Every row gives one point. A path goes straight from each point to the next, and from the last back to the first. The post is the endless flat space through its rows: a point in 2 columns, a line in 3, a plane in 4, and so on, so that a path can go around it. How many times does the path go around the post? Going back the other way cancels.
In the rows, zero is written as 128.

Post (1 x 2):
[[126 127]]
Path, 20 rows:
[[ 67 128]
 [ 95  97]
 [128  82]
 [108 115]
 [ 90 176]
 [129 146]
 [162 135]
 [144  87]
 [110 116]
 [ 91 139]
 [124 164]
 [147 139]
 [176  95]
 [100  83]
 [ 76 136]
 [ 74 122]
 [124  89]
 [147 104]
 [157 155]
 [108 165]]
Times around: 1

Post, 7 rows:
[[168 114 128  97 154 154 125 176]
 [153 107 167  64 140 125 107 141]
 [111 132 115 186 103 115 172 145]
 [123  89 102 138  88 169 130  93]
 [133 144 160  90 219 143 146 161]
 [124 162  98 150  92 123 213 137]
 [114 151 131 184  74 167 183 134]]
Path:
[[157 148 124 172 118 142 162 137]
 [150 121 149 131 109 168 155 151]
 [169  85 149 145 112 186 159 164]
 [140 111 131 123 138 124 146 116]
 [161 140  88 124 128 212 146 122]
 [ 87 164 104 182 131 157 167 123]
 [ 82 120 144 177 125 162 131 159]
 [110 147  85 141  88 134 158 176]
 [137 154 141 120 107 161 108 133]
 [124 147 126 191 130  99 158 157]
 [141 116 124 134 130 126 164  96]
 [147 112 109 102  93 106 172 103]
 [143 132 177 118 108  83 139 121]
 [174 165 123 134 110 117 172 133]
 [144 142 161 136  86 129 176 119]
 [145 143 125  90 123  86 205 153]
 [ 88 152 176 126 118 207 199 134]
 [147 144 145 135 110 136 158 212]
 [ 96 120 150 129 149 171 189 136]
 [120 102 178 128 141 122 140 120]
 [133 105 105 169 128 129 147 126]
 [162 137 110 120  94  95 117 141]]
Times around: 0

Post, 11 rows:
[[130 135 112 140  88 140 131 138  99 136  60 107]
 [ 78 173  94 181 101  63 156 154 110 148 100  84]
 [105 187 166 161 145  98 102 128 101  84 140  69]
 [145 141 135 143 174 134  98  81 166 130 149 151]
 [100 146 135  85 111 143 141 111  90 121 174 157]
 [124  87 111 114  92 143 110 130 117 137 180  99]
 [129 169 189 127 160 108 120 115  87 166 144 147]
 [106 109 138 117  62 142 196  52 169 125 107 124]
 [111 113 143 136 102 114  71 157 138 125 134 120]
 [107 152 151 133 172 134 127 116 180 115 161  98]
 [ 82 100 129 132 162  77  79 156 109 122 140  76]]
Path, 23 rows:
[[156 166 164 162 167  95 133  93 153 106 156 129]
 [144 156 106 175 135 160 126 173 137 144 144 100]
 [ 52 125 135 180 103 106  98 120 155  99 162  54]
 [ 87 164  90 123 138 127 114  84 119 146 162 108]
 [126 159 128  97 110 164 167 102 132 112 136  94]
 [150 118 146 131 112 133 141  90 201  82 100 128]
 [133 112 115 187 110 106 108 105 176 124  84 115]
 [ 81 113 129 138 149 150 119  71 146  82 151 120]
 [ 99 188 141 137  98 135 139 123 102 175 138 103]
 [ 88 169 113 111 138  99 113 122 130 123  90  90]
 [166 121 167 109 112 131 131 127 120 127 159  47]
 [139 140 120 157 113  83  89 122 137 143 158  72]
 [ 68 119 130 102 116 121 154 140 167 175 134 106]
 [ 95 127 108 197 139 104  95 110 134 169 195  85]
 [ 48 114 158 145 152 122 157  67 185 114 146 130]
 [103 167 121 149 118 159  73 104 161 100 113 131]
 [100 161 162 104 149 131 108 104 155 122 156 107]
 [151 130 109 104 106 154 137 132 139 135 166 119]
 [165  77 135 151 142 125 134 119 159 123 112  71]
 [110  86 183 117 140 129 136 107 127 140 130 100]
 [ 46 126 159 142  84 102 132 144 150 100 159  53]
 [110 129 156  87  80 119 107 122  96 177 113 104]
 [109 126 136  62  66 117 120 141 136 106 121 136]]
Times around: 3

Post:
[[ 95 142 129 136 160  94 102 173 107  81 179 135 131 118  79 118 126 106]
 [126 125 133  81 201 115 184  55 122  94 112 114 188  43  92 105 193 156]
 [147 145 110  90 149  92 126 183 203 137 143 147 119 140  68 174 147 108]
 [140 170 143 154 151 162 154 164  98 125 102 102 150 147 119 139 110 132]
 [117 108 111  59 179 136 110 144 132  67  96 102  49 138 147  61 174 114]
 [ 85 163  99 136 174 110 136 141 136 153 134 148 165 142 131 149  53 173]
 [141 134 127 198 107  91 137  97 123 120 110 107  61  48  61 161 106 150]
 [151 167  88 151 164  92 149 131 112 143 148 157 162 127 136 154 169 150]
 [150 169 108 140  69 141  96 137  86 144 133 128 120  80  48 134 107 140]
 [ 94 139 133 158 109 130 114 148 218 170 148 175 142 124  91 184 125 117]
 [110 119 104 142 148 101 142 180 145 137 131 204 114 109  96 147  74 127]
 [135 152 104 119  94 111 126 145 120  66 103 119 133 119 170 105 126 119]
 [133 198 159 114 157 127 122 173 110  99 164 119 149 115 175 159 140 149]
 [131 144 150 120 129 114  85 133 104 122  94 145 129 148 107 140 118 122]
 [114 152 157 139 107  98 147 158  95 145 152 133 156 147 106 131 125 155]
 [102 135 102 107 175  80 158 122 120 143 100 129 152  56  82 140 195 133]
 [ 76 149 158 124 132 110 150 118  82 162 163 129 139 141 124 125 100  72]]
Path, 19 rows:
[[101 168 119 106 163  94  89 168 158 174  98  89 123 103 153 155  99 135]
 [139 112 143 111 122  79  75 116 142 117 111 151 144 130  92 140 141 170]
 [ 74 127 126 124 123 141 137 157  82 168 140 150 118  83  91 146 136 131]
 [155 162 145 144 158 128 151 133 114  77 160  90  81  82 131 151 121 171]
 [127 137 113  75 132 101 133 151 123 145 160 119  79 130  93 130  98 147]
 [104 148 106 116 101  95 151 143 114 111 118 155 149 107 132 162 105 161]
 [ 94 193  91 116 139 167  97 177 136 152 139 146 134 110 103 151 128 144]
 [ 71 163 151 169 150  73 122 112 168 126 169 117 156 127 125 150 169 106]
 [151 171 147 159 118  66  85 102 128 106 101 177 121 106 113 160 124 137]
 [ 73 136 212 104  80 139 163 141 108 126 137 125 173 118  89 106 150 108]
 [124 207 134  90 214 153  93 127 115  85 186 128  55  81 113 149 143 162]
 [154 179 134  82 171  66 110 199 140  77 135 161 129 137 135 108 141 122]
 [109 157 131  92 195 132 108 183 134 111 108 103 148 105 144 109 116 107]
 [128 101 173 167 184 144 173 191 135 123 140  99 139 125  75 168 143 120]
 [133 150 100  80 175 140 116 134 103 120 166 133 125 145 117 135 139 140]
 [102 140 122  92 122 123 166  79 135 104 119 167 135  89 127 137 128 112]
 [ 85 175 108 117 124  81 129 109 136 153 111 109 120 113  92 135  97 149]
 [144 165 159  90 150  95 130 161 117 150 148 128 119 104 113 103 124 121]
 [168  95 142 156 180 118 165 143 115 127 102 118 135 131 107 124 143 130]]
Times around: 2

Post (17 x 18):
[[144 151 152 107 156 177 107  91 118 127 159 120  99 186  87 106 105 150]
 [148 128 115 105  56 130 134 107 118 140  98 117 140 141 156 139 108 127]
 [ 89 128 114 110 133 135 117 112 106  58 160 140 162 148 127 168  67 143]
 [186 111 155 146 143 143 161 107  98 132 155 158 111  83 145 144 138 114]
 [156  97  79 148 150 116 124 138 139 135 158  92 133 182 123 121 126 128]
 [ 92  85 139 154 143 117  80 155  75 112 162 132  96 153 144 109  96 121]
 [146 156 121 144 165 179 118  86 174 129 168 139 170 105 159 152 152 134]
 [113 155 122 105 142 125 135 132  63 147 129 160  95 130 109 112 153 119]
 [128 131 140 146 179 176 125 149  87 108  97 185 153 156 141 170 113 179]
 [153 116 134 142 187 150 108 107 156 114 108 112 127 107  85 141 142 110]
 [130 135  99 145 132 144 127  93 111 203 121 169 120 123  80 151 155 105]
 [123 119 125 187 144 167 137 110 120 125 157 125 116 135 125 122 153 155]
 [129 122 110 140 165 114 129 171  95 179 132 113  69 165  94 167 136  88]
 [153 106 124 107  87 112 150 132 167  88 153 131 186 161 142 148 119 169]
 [ 88 118 147 151 110 148 150  93  81 115 107 169 140 121 137 113 136  79]
 [155 189 121 180 115 138 127  94 144 159 197 141 197 131 143 140 131 134]
 [125 130 121 104  99 138 145  95 162  98 122 139 119 149 104 118  54 109]]
Path (27 x 18):
[[145 100 122 120 156 146  88  91 120 162 115 152 109 162  70 128 148 147]
 [107  73  99 240 103 141 144  97 137 164 165 158 140 149 164 110 130 126]
 [126 123  90  93 155 141  88  93 131 157 156 104 125 192 154 169  96  91]
 [150 131  88 148 110  95 124 116 143 103 151 103 150 123 120 144 153 124]
 [187 174 104  89  75 107 124 137 155 110 101  88 148 155 111 124 147 123]
 [145 124  99  96 114 164 164 136 146  69 100  62 149 183  94 119 114 136]
 [166 112 153 113 124 148 108 145 101  89 154 127  91 133  80 116 141 193]
 [123 148 156 125 130 156 101  96  88 146 140 182 120 199  82 100 119 133]
 [131 122  95 103  72  68 140 112 108 158 196 154  89  96 112 167 121 130]
 [ 78 159 148 177 122 143 145 137 121 121 165 150 144 149 198 113 154 176]
 [140 169 107 144 145 123 155 127  95 118 163  98 137 134 184 189 137  75]
 [127 143 112 187 130 175 132 132  89  87 165 142 125 154 167 177  86 115]
 [111 136  72 132 115 130 142 126 132 120 199 123 146 135 106 137 105 117]
 [144 108  99 130 179 174 132 102 147 126 143 134 187 150 152 121 129 137]
 [132 151 107 155 150 101 176  96 173 161 154 171 153  94  88 124 114 113]
 [140  96 126 131 145 137 139  66 120 107 162 178 140 133 119 144 131 165]
 [119 158 149 158 191 163  93  88 139  86 135 119 128 131  91 139 142 120]
 [122  94 135  88 125 137 112  86 139  94 113 185  79 137 102 121  53 169]
 [106 148 201 127 193 127 120 130  78  66 159 142 127 166 119 159 167 105]
 [148 146  96 139 149 167 129  98  90 129 143 171 152 127 141 169 130 150]
 [140 136 158 177 171 212 145  88 144 142  60 183 117  99 101 168  96  67]
 [129 115 100 145 111 126  78 128  81 135 158 123 137 130 130 120 100 182]
 [147 143 157 182 177 176  87 102  74 159 194 155 154  69 143 162  72 101]
 [ 88  90 123 182 118 140 159 104  92 151 140 202 123  81  96 139 152 168]
 [159 132 150 125 198 126 111 125 129 185 124 171 115 148  95 145 141  90]
 [ 65 126 111 179 155 133  86  97  63 172 101 165 103 184  73 143 172 103]
 [143 190  97 124 118 131 140 138 113 176 124 130  80 155 114 127 181  73]]
Times around: 2

Post, 17 rows:
[[146 134 125 109 114 170 107 110 129 165  84 149 122 103 135 155 134 120]
 [130 123 151 165 167 133  96 160 106  92 114 129  96 134 118 121 129 173]
 [ 91 101 137 168  67 120 150 123 106 137 144 115 152 116 167  82 125 116]
 [ 96  77 136 118  83 119 172 148  97 121 126 138 190  87 140  93 140 128]
 [112 103 113 115  69 118 168 150 104 107 134  93 157 122 166 102 144 128]
 [132 121 136 144 161  94  94 127 142  90 112 127 115 123 126 153 145 165]
 [116 115 137 101 181 110 110 140 128 126 117 105  91 112 106 102 122 137]
 [154 137  96 122 111 158 150 109 130 187 106 156 109  95 129 169 129 139]
 [143 127 150 112 128 133 167  98 130 173  91 164 130 159 121 150 154 143]
 [103 146 133 130 172 116 104 137 141  66 124 123 114 118 131 134 106 148]
 [121  86 103 124 128 171 155 117 147 169  88 145 138 133 155 142 145  94]
 [ 85  77 157 131  62 129 192 148 139 148 111 100 139 113 164  87 121 125]
 [126 129 129 112  97 121 157 126 105 178 107 133 128 115 156 182 135 104]
 [108 118 149 145 140 125  93 168 147 104 141 126 150 138  97 127 124 158]
 [145 115 165 134 136 113 119 152 144  98 139 133 109 129 102 124 106 130]
 [132 154 169 156 161 116 107 167 148 101 127 123 154  91  99 105 142 136]
 [128 139 101 139 153  86 109 159 137 110  79 156 109 125 103 123  99 159]]
Path:
[[130 103 115  98 151 109 113 120 107 111 148 140 160  83 141 156 121 102]
 [ 96 124 138 137 129 138  76 133  68  92 157 129 156 114 176 127 160 139]
 [144 108 114 121  98  96 117 134  92 147 122 112  93 131 115  92 162 152]
 [127 108 157 167  51 110 140 123 154 163  99 133 181 126 118 114 151  76]
 [156 117  80 110 166  90 156 137 149 155   7 155 105  93 114 134  95 127]
 [144 102 102 132 112 105 178 130 143 154 110 162 145 134 140 153 101 121]
 [118 115 129 152 105 169 105 112 167 140 152 105  89 200 174 175 115 124]
 [111 127 126 130 181 147  91 115 155 112 120 127 103 154 143 131 127 112]
 [117  74 189 123 160 139 163 121 132 142 126 131  91 139 134 126 128 140]
 [ 61 121 125  63  84 104 122 142 116 135  83 103  93 123 165 123  93 142]
 [105 100 172 113  93 109 135 103 148 161 105 111 135 114 132  96 145  36]
 [113 116 143 141 167 143 118 102 126 126 138 122 144 172 122 141 168 133]
 [138 106 120 131 149 167 122 156 124  67  71 123 144 115 146 126 159 187]
 [176 150 130 146 183 119 113  81 111 113 101 178  55 116 150 159 109 190]
 [165 164 165 167 131 129 119 135 180 121  98 115 111 146 137  82 165 124]
 [155 149 175 146 120 129 128 112  80  89 160 162 143 126 116 172 175 177]
 [ 81 120 150 100 111 188 103 163 106  85 150  77 127  53 128 158 115 127]
 [ 81  53 116 112 156 120 209 151 134 125  81 109 176 163 145  71 133 108]
 [ 83 135 132 171 190 106 137 140 134 179  95 154 137 146 134 112 111 134]
 [115 131 178 154 138  73 112 141 108 147 137 134 112 137 140 129 142 116]
 [122  94 118  95 157 122 129 112  97 100 115 125  81 140 144 129 177 153]
 [132 113  90 164 100 131 128 174 108 180 129 130 112  76 106 135 118 150]
 [105 112  86 113 181 154  93 111 100 123  83 129 130  57 136 103 128 120]
 [126  96 132 125  77 119 163 101 119 194 127 145 133  97 133 145 115  96]
 [121 123 151 155 129 126  99 147  81 100 120 155  93 132 112 118  89 146]
 [134 139 154 129 105  81 176 140 106 164  80 145  97 104 129 106 132 125]
 [139 108 149 127 141 139 112 148 109  85 123 124 108 114 161 178 146 131]
 [122 102 194 141 121 115 149 150 146 107 142 126 147 132  85 136 174 159]
 [120  97 218 159  87 159 131 151 175  82 126  91 173 101 155 131 156 101]
 [ 99  90 122  97  78 120 196 165 176 139  88 128 142 162 125 102  76 122]]
Times around: 4

Post, 17 rows:
[[ 94 136 124  84 118 183 103 107 107 103 128 139 151 147  93 118 120 100]
 [147 151 109 123 121 113 159 188 106 160 167 111  96 139 106 165 125  97]
 [135 147 100 164 138 143 149  76 147 104 115 105 118  85 120 139 104  69]
 [ 99 129 108 168  83  96 130 161 125 106 127  82 116 146 116 148  81 102]
 [101 108 130 152 107 135 144 113  84  95 165 189 123 150 120  86 137 113]
 [ 92 168 115 140 137  92 145 142  78 108 109 130 127 136 121 159 115  96]
 [ 92 144 123 153 120  91 142 139 139 129 157 139 121 158  86  79 144 151]
 [157 167 161 150 152 169 176 134  90 134 109 154 160 118 139 186 114  90]
 [128 148 154 106 112 104 165 104 111 145 131 107 128 131 133 131 131 147]
 [ 58 138 151 151 105 107 166 115 131 141 122 138 134 130 161 149  99 125]
 [ 92 106 192 127 155  89 126  81  88 107 157 159 111 134 114  66 112 149]
 [118  88 114 143  91 140 150 122  89 168 140 136 163 180 145 114  88 125]
 [138  95 142 165 188 131 107 106 119 100 151 177  75 187 174  77 100 122]
 [163 183 122 133 142 129  95 143 100 113 130 113 101 116 133 103  66 114]
 [102 151 106 135  91 155 115 100 120 135 151  93 132 104  92 145 180  92]
 [ 98 138 136 151 136  81 129  90 154 104 119 126 139  94 149  86 121  83]
 [126 140  86 168  95 141 160 141 106 122 184  90 172 134 133 157 131 111]]
Path, 26 rows:
[[128 109 120 156 121 113 145 141  84 190 169 121 150 156 145  97 110 118]
 [131 190 103 154 164 123 136 112  85 124 129 116 105 168 182 162  85 112]
 [118 142 105 172 103 124 128  89  89 125 155 156 146 136 160 124 104 139]
 [180 103  57 120 100 176 138 105  74 106 111 121 155 113  83 155 113  75]
 [ 94 115 146  69 139 147 131 113 147 149 105 127 119 148  97  97 146 139]
 [103 109 149 194 105  66 144 101  54 112 155 136  71 153 115  75 115 140]
 [122 161 134  86  76 105 174 115 107 126 146 139  73 165 124 120 108 119]
 [105 129 138 171 122 123  86 108 121 126 164 188  85 132  82  67 128 127]
 [108 133 196 169  99  83 101 134 107  67 138  95 138  91  74  89  78 169]
 [ 38  83  97  75 130 161 174 118 119 147 165 121 109 175 136 150 120 121]
 [ 62 160  97 142 128 101 116 136 132  82 124 129 146 130 134  87  78  70]
 [109 185  73 173  90 110 185  79  85  86 128 144 169 121 105 138 149  76]
 [104 133 145 148 105  99 168 156  92 142 125 113 174 121 118 186 102  98]
 [ 71 140 128 155 112 132  84  71 133 140 126 127 127  73 150  87 114 107]
 [108 219 121 119 119 171 118  99 131  66 122  89 122  58 102 144 111  99]
 [136 195 113 183 157 117 110 124  73  85 154 105 129 118 146 127  75  75]
 [ 91  87 111 219 125 140 153 105  68 130 191  93 196 148 151 180  84 114]
 [117 111 112 128  79 174 156 109 133 163 146  92 178 135 120 174 123 132]
 [128 138 124 124 162  93 134 150 146  82 140 105 157 147 113  95 125 130]
 [127 113 119 144 140 126 154 147 116 104 155  90 138 151  90 138  85  87]
 [ 41 158  80 178 131  96  81 132 107  96 153  82 138 134  97 117  74  79]
 [ 95 148 142 192 129  99  99 163 124 149 141 136 135 145 151 143  71 134]
 [129 119 143 172 184 106  93  75 140 132 102 157 102 101 147  81 113 113]
 [ 74 125 149 111 141 154  83 116  91 116 114 150 106 144  71 145 158  94]
 [156 182  73 140  90 118 154 115 115 136  90 115 178 115 116 120 133 121]
 [108 162 118 138 163 109 116 154 137  68 105 102 124 148 145 129  79 128]]
Times around: 5
